Every row gives one point. Each copy is the shape, with its points in the same order, turned, moved and blurred by noise. Is it also mirrored, or only turned?

Shape (6 x 3)
[[-68,48,-4],
[-66,-4,-8],
[-43,11,-2],
[-3,17,-45],
[14,-17,4],
[72,-2,5]]
Copy 1 (6 x 3)
[[-21,-18,77],
[17,-5,63],
[-4,-5,45],
[3,-46,9],
[12,5,-8],
[-9,7,-69]]
Copy 1 is: only turned
Copy 2 (6 x 3)
[[-19,-19,94],
[-57,7,55],
[-36,3,44],
[-16,-52,11],
[-14,3,-13],
[42,3,-50]]
Copy 2 is: mirrored
Copy 3 (6 x 3)
[[36,50,88],
[-5,18,93],
[1,14,67],
[-14,51,26],
[-9,-10,13],
[-11,-12,-50]]
Copy 3 is: only turned

Shape (9 x 3)
[[-25,-28,56],
[48,-54,25],
[4,32,35],
[7,18,-7],
[29,47,-55],
[-33,25,-42],
[-49,-16,-60],
[-11,-8,1],
[-20,63,40]]
Copy 1 (9 x 3)
[[-64,19,12],
[6,64,-7],
[-1,-13,42],
[14,-24,4],
[66,-42,-7],
[11,-66,-25],
[-11,-54,-69],
[-12,-11,-8],
[-21,-44,57]]
Copy 1 is: mirrored
Copy 2 (9 x 3)
[[-57,-2,17],
[-8,57,-13],
[8,-6,60],
[28,-9,19],
[80,-35,20],
[36,-69,3],
[20,-74,-43],
[3,-21,-1],
[0,-36,78]]
Copy 2 is: mirrored

Shape (7 x 4)
[[-31,-44,34,39],
[17,23,-23,-17],
[14,76,-49,-9],
[-4,-22,51,-36],
[-32,-63,-8,-11],
[-30,54,21,52],
[-58,-21,52,-16]]
Copy 1 (7 x 4)
[[40,43,27,23],
[-44,5,-36,0],
[-91,5,-29,-30],
[5,-1,-7,72],
[51,-11,-11,9],
[-50,52,50,-4],
[19,-10,43,53]]
Copy 1 is: mirrored
Copy 2 (7 x 4)
[[57,-22,5,29],
[-36,0,4,-26],
[-79,53,10,-24],
[2,-69,18,12],
[29,-29,-49,18],
[-7,45,61,40],
[11,-50,11,61]]
Copy 2 is: only turned
Copy 3 (7 x 4)
[[40,28,42,46],
[-10,-6,-11,-40],
[-64,3,-31,-50],
[34,-43,47,-1],
[66,-5,-10,30],
[-58,30,34,27],
[21,-41,38,53]]
Copy 3 is: only turned

Shape (9 x 4)
[[-20,-85,-43,7],
[-9,-49,-10,35],
[-1,-64,21,27],
[6,47,-10,23],
[-30,59,35,2],
[-21,-14,-2,54],
[-9,-89,-27,7],
[24,64,2,30],
[42,35,32,13]]
Copy 1 (9 x 4)
[[59,74,-57,32],
[56,18,-6,34],
[83,10,-23,21],
[-19,-24,7,7],
[-5,-20,48,-48],
[40,9,24,34],
[68,55,-59,31],
[-43,-38,18,14],
[-2,-52,-13,-2]]
Copy 1 is: mirrored
Copy 2 (9 x 4)
[[7,-14,90,-1],
[30,7,44,22],
[48,17,39,-7],
[-23,2,-39,38],
[-27,56,-50,12],
[14,21,22,43],
[27,-11,84,-16],
[-8,-6,-64,35],
[16,-4,-55,-6]]
Copy 2 is: only turned
Copy 3 (9 x 4)
[[-19,15,32,76],
[11,37,44,37],
[20,57,16,45],
[13,-5,30,-48],
[-12,17,-11,-70],
[-4,44,47,-1],
[-2,29,22,81],
[32,-1,26,-72],
[58,9,-5,-51]]
Copy 3 is: mirrored
